Each row of a before or after table is a point. The points were changed in one or more steps. Then noise was added and the rows were shuffled. The steps act on how far a point lies along the listed directions, d1 being the first. Write out the steps. A step turns or swaps two directions, mirrors them in a line or flattens them onto one, adds a multiple of one to another, or multiplies one. Angles are multiples of 10 degrees, from the lower direction toward the higher: turns from -170 to 170, lines from 10 to 170 but not 90. Use the fewest steps. Two steps may share a direction if one is a turn and the other turns, adds or multiplies; they go together, in the order done. Otherwise the lowest direction goes first.
In the rows, zero is written as 128.

Directions:
(1): [166 152]
(2): [104 166]
Before (13 x 2):
[[ 99 126]
 [108  90]
 [140 105]
 [131 116]
 [137 207]
 [122 179]
 [136 105]
 [166 178]
 [134 132]
 [166 133]
 [125 163]
 [ 84 146]
 [ 81  87]]
After (13 x 2):
[[157 202]
 [116 189]
 [150  71]
 [109 111]
 [147 163]
 [173 123]
 [129 135]
 [ 92 149]
 [110 110]
 [156 110]
 [127 117]
 [154 177]
 [133  86]]
Steps: swap d1 and d2

Directions:
(1): [154 132 167 170]
(2): [169  85 107 127]
(3): [ 88  92 122 162]
Before (13 x 4):
[[120 127 120 125]
 [160 142 142 119]
 [166 130 129 106]
 [124 149 127  89]
 [131  92 112 120]
 [129 159 101  74]
 [135 171 138 106]
 [116 161 146 104]
 [132 115  99 105]
 [151 123 124 109]
 [131 167 127 104]
 [ 85 153 118 110]
 [129 118  87  85]]
After (13 x 4):
[[171 146 157 136]
 [131 170 134 103]
 [ 95 112  36  28]
 [ 64 149  87  75]
 [ 96 152  55  22]
 [148 123 118 100]
 [111 113  67  70]
 [167 130 130 107]
 [114 124 109 116]
 [112 161 138  95]
 [122 165 114  92]
 [122  93  98 103]
 [106 146 103  62]]
Steps: multiply d1 by 2.5

Directions:
(1): [110 164 133 121 141  83 103 181  87]
(2): [185 167 161 182 134 133 119 133 140]
(3): [126  85 165 135 191 144 152 154 114]
(4): [ 80 111 144 189  97 100 153 131 135]
Before (13 x 9):
[[124 124 100  24 166 132 106 138  79]
 [ 88  84 151 200  88 126 169 117 161]
 [130 111 135 133 164 117 128 153 109]
 [161 167 160 112 152 134 137 145  95]
 [158 176  98  91 109 155 106  89 148]
 [ 96 129 143 160 106 101 141 139 142]
 [ 67  88 106 148 107 128 155 132 142]
 [143 121 119 126 142 115 111 129  93]
 [117 129  62  28 116 139 112 112 118]
 [ 85 133 123 172 102  99 138 135 132]
 [103 137 102 115 113 101 127 133  89]
 [116 152 133 112 168 108  99 161  93]
 [115 143  86  30 157 124 114 146  90]]
After (13 x 9):
[[106 153  66  25 124 108  97 144  94]
 [ 94 128 144 160 105 102 142 140 144]
 [132 110 134 134 165 117 127 154 110]
 [105 162  89  24 162  99  99 178  69]
 [ 89  84 150 199  87 127 169 115 161]
 [117 153 134 112 169 106 100 162  91]
 [ 83 133 127 172 102  98 136 134 132]
 [ 99 147 102 113 115  90 120 146  79]
 [143 121 117 128 143 113 109 129  92]
 [159 176  96  93 107 158 108  86 151]
 [115 145 101  21 174 107  93 168  54]
 [166 157 160 113 148 146 145 133 108]
 [ 61 102 106 145 113 111 146 154 129]]
Steps: add -0.7 times d2 to d1

Directions:
(1): [162  95  71 149 102 152 110 156 178 139  97 139]
(2): [153  88 151 128 108 104 140  66 123 116  68 105]
(3): [158 106 153  74 124 128  70 103 144 140 161 168]
Before (10 x 12):
[[109 145  98 125 126 164 115 162 139 130 164 135]
 [138 129  63 152 110 187  95 220 181 129 142 157]
 [126 144  86 114 108 144 112 189 139 138 145 164]
 [112 175  94 163 131 150 138 170 116 149 138 112]
 [109 136 168 113 135 118 131  98  77 125 133 119]
 [219  38 105 134  60 136 101 103 201 137  44 138]
 [115 173  45 169 125 194 150 217 154 126 145 106]
 [133  95 161 159 114  86 206  56 114  79  24  59]
 [103 142 156 108 115 139 104 140 133 157 168 156]
 [152 153 100  99 118 149  63 180 181 189 181 172]]
After (10 x 12):
[[130 165 145 106 128 117 103 134 136 169 161 136]
 [ 89 145 167 124 115 127 133 126 114 148 149 134]
 [149 112 102 128 106 169  89 171 167 123 133 154]
 [132 133 107 107 104 129 117 156 126 130 131 155]
 [160 122  58 135 102 189 107 173 180 132 125 128]
 [145 143  93 149 114 150 113 149 140 152 122 123]
 [181  86 138 112  89 130 103 117 165 137 106 146]
 [118 130 112 122 120 153 118 135 136 128 145 129]
 [150  96 112 146 110 125 153 116 159 103  71 107]
 [106 138 148 132 133 126 137 115  83 126 126 117]]
Steps: turn d1 and d3 by 50 degrees; multiply d3 by 0.4; multiply d2 by 0.4

Directions:
(1): [104 195 105 106 140  99 145 136 116 100 134 173 125 203 122  93 115 107]
(2): [ 42 108 144 137  71 138 141 106 158 109  84 116 114 144 127 134 155  91]
(3): [118 123 155  48 130 139 150 139 181 127 115 121 170 111 151 109  65 134]
Before (11 x 18):
[[196 165 113  90 178 112 126 148 115 133 178 157 166 154 114 108  75 173]
 [135 153 115 148 121 126 116 115  95 129 131 124 122 153 105 116 133 120]
 [ 89 153 110 169 111 119 125 100  96 109 127 147  84 158  96 146 144 117]
 [132 187 123 161 130 114 141 137  77 100 145 170  90 189 112 114 156 138]
 [  7 166 162  54  75 126 178 115 163  98  87 151 159 197 122  95 120  84]
 [124 169 130 153 128 121 117 132 111 138 151 152 124 135 111 115 150 126]
 [107 141 159  41 128 130 138 159 190 130 103  91 167  96 160  97  74 148]
 [139 143 132 142 141 120 111 115 104 142 130 129 127 117 127 134 147 165]
 [ 78 115 130  85  97 130 163 127 151 124 114 112 130 146 127 125 119 101]
 [109 150 125  63  93 122 172 113 172 123  92 147 167 168 142  87 114 102]
 [242  96 144 120 173 148 118 153 113 166 167 106 177  38 147 149 112 192]]
After (11 x 18):
[[180  79 124 160  97 144 125 101 127 166 113 102 138  83 128 147 179 136]
 [105  57 176 153  80 166 120 103 127 162 108  78 138  61 115 174 182 137]
 [126 146 155 104 127 136 128 139 151 146 141 134 154 101 129 112 108 138]
 [108  91 121 141  98 135 141 119 120 140 125  97 109 119 116 151 159 113]
 [120 158 138 107 140 116 126 120 124 132 123 139 141 135 134 117 122 157]
 [ 84 126 150  77 109 143 147 112 166 116 110 124 137 115 127 133  70 130]
 [158 129 110 211 131 119  81 138  80 148 136  89  86  94 115 149 203 153]
 [155 119 182  66 128 155 154 150 159 129 126 118 155  90 152 120  74 172]
 [241 113 121 135 181 132  99 142 101 163 188 122 158  88 112 145 101 199]
 [188 195  90 161 171  98 129 147  59 119 174 177 130 169 118 114 157 144]
 [136 134 138  98 120 140 127 122 135 135 121 109 153 123 122 112  92 129]]
Steps: turn d1 and d3 by 150 degrees; add 0.5 times d1 to d2

Directions:
(1): [150 151 158 110 135 163 128 159 146 122 104 120 182 136 111 133  99 115
 123 131  69 118  67 156  70 114  93 100 124  42 156 112]
(2): [125 117 113 107 109 118 105 137 199 125 111  96 110 140 103 115  19 113
  70 121 140 151 143 123 124 119 190 137  94 137 122 102]
(3): [146 145 142 157 122 104  97 111  95 142 166 112 102  78 134 150  56 163
 100 128 192  52 108 141 105 146  81 118 154 117 134 141]
(4): [ 99 135 173 177 154 109 162 152 111 153 211 103 167 143 133 172 140  94
  80 189 142 156 155 122 109 116 161 136 112 111 145 116]
(5): [ 84 108 161  97 164 125  57 160 127 109 143 203 136 174 168 123 129 132
 117 120 150  96 105  85 120 139 173 108 136  97  88 156]
Before (14 x 32):
[[127 141 145 168 157 132 176 123  71 142 172 137 171 125 134 158 235 119
  160 164 106 142 136 140 121 117  94 132 139 118 140 136]
 [120 139 156 159 134 134 152 142 108 137 163 107 159 142 129 154 156 106
  119 149 111 143 138 127 112 115 142 133 121 115 148 120]
 [135 124 116 134 114 137 137 122 131 130 124 122 118 130 122 125 136 123
  122 130 125 140 143 139 141 122 127 143 124 142 135 120]
 [116 132 133 139 134 130 132 137 138 132 142 127 130 133 134 131 133 122
  120 137 127 130 136 117 130 130 143 143 114 125 121 120]
 [134 142 137 141 130 138 163 139 127 141 149 100 160 129 121 143 146 105
  123 147 110 148 133 139 106 116 135 133 119 114 158 106]
 [148 132 133 160 121 126 173 123 126 145 147  94 143 103 105 154 125 119
  112 148 119 149 140 155 118 112 107 135 116 126 168 114]
 [130 129 106 132 123 132 140 126 139 136 122 104 131 136 116 112 143 118
  138 127 115 156 133 143 141 122 135 137 119 143 141 113]
 [119 129 140 146 137 117 116 126 108 135 155 135 126 129 135 140 115 126
  109 131 146 113 131 116 125 142 140 124 133 127 123 134]
 [120 120 143 137 127 120 125 130 123 127 145 122 128 123 137 131 107 133
  119 140 142 116 133 114 128 133 128 125 137 117 135 128]
 [128 136 113 156 115 133 178 109 122 129 147 100 123  99 118 138 157 122
  143 139 112 160 145 135 145 124 112 141 122 152 155 107]
 [120 118 124 141 134 119 124 138 139 137 153 123 125 145 138 137 130 119
  111 143 146 131 139 111 127 116 156 126 124 133 118 132]
 [124 124 118 150 129 127 157 119 106 131 157 130 130 118 126 136 156 116
  131 127 127 143 143 127 131 132 124 145 121 143 142 134]
 [142 127 126 112 127 129 103 126 115 115 123 141 117 127 141 118 123 136
  140 119 141  97 128 122 129 131 118 114 139 134 125 134]
 [147 133 136 148 119 123 175 125 124 157 138  82 139 116 111 144 130 118
  121 152 115 147 145 150 124 118 111 132 115 124 160 111]]
After (14 x 32):
[[150 134 134 161 121 126 170 123 126 145 147  93 144 100 106 157 120 121
  111 148 122 145 137 159 113 115 102 133 117 122 171 113]
 [122 123 116 149 131 129 161 121 107 132 155 129 132 121 128 134 164 114
  134 125 126 149 147 125 135 132 129 145 119 147 140 134]
 [143 129 126 117 126 126  99 122 110 118 130 141 112 119 141 123 111 140
  136 119 153  85 127 125 124 133 112 114 145 132 128 137]
 [147 132 137 146 118 125 175 126 124 158 136  83 140 117 111 145 129 117
  124 151 112 146 144 151 121 118 111 131 115 122 162 111]
 [121 117 122 141 134 118 125 137 138 136 152 124 123 147 139 134 132 121
  111 143 146 133 142 111 129 117 158 128 123 137 117 135]
 [132 120 114 132 116 138 140 121 134 128 119 123 121 134 121 123 144 120
  124 128 119 148 147 137 144 121 133 145 123 146 133 119]
 [124 132 108 152 114 135 181 110 127 127 142 103 124 106 119 134 168 119
  148 140 104 169 152 132 151 122 120 144 117 159 155 106]
 [120 137 156 154 136 137 158 146 113 136 156 108 163 148 128 151 165 102
  124 151 100 150 138 128 112 112 148 134 119 113 147 117]
 [122 132 141 152 136 113 112 123 101 137 164 133 119 117 138 143 100 135
  102 129 163  97 130 117 121 145 130 122 139 126 120 137]
 [132 142 138 135 133 144 169 143 131 138 142 102 166 137 118 139 154  98
  127 146  98 157 131 138 106 111 141 133 116 110 158 104]
 [125 126 103 125 125 138 149 128 146 134 112 109 137 146 114 106 159 109
  146 129 102 174 140 140 149 120 147 140 114 149 139 111]
 [125 139 143 162 158 134 183 127  78 140 164 141 175 135 134 153 248 113
  164 163  92 155 139 136 126 114 102 133 135 120 138 133]
 [123 122 144 142 126 114 119 128 116 129 152 120 124 114 139 135  94 138
  115 140 155 103 130 115 124 137 120 125 143 115 137 131]
 [114 133 131 138 135 131 135 138 140 131 140 127 132 137 134 130 137 119
  122 135 121 138 138 115 132 130 149 144 111 128 119 121]]
Steps: multiply d1 by 1.3; multiply d3 by 2
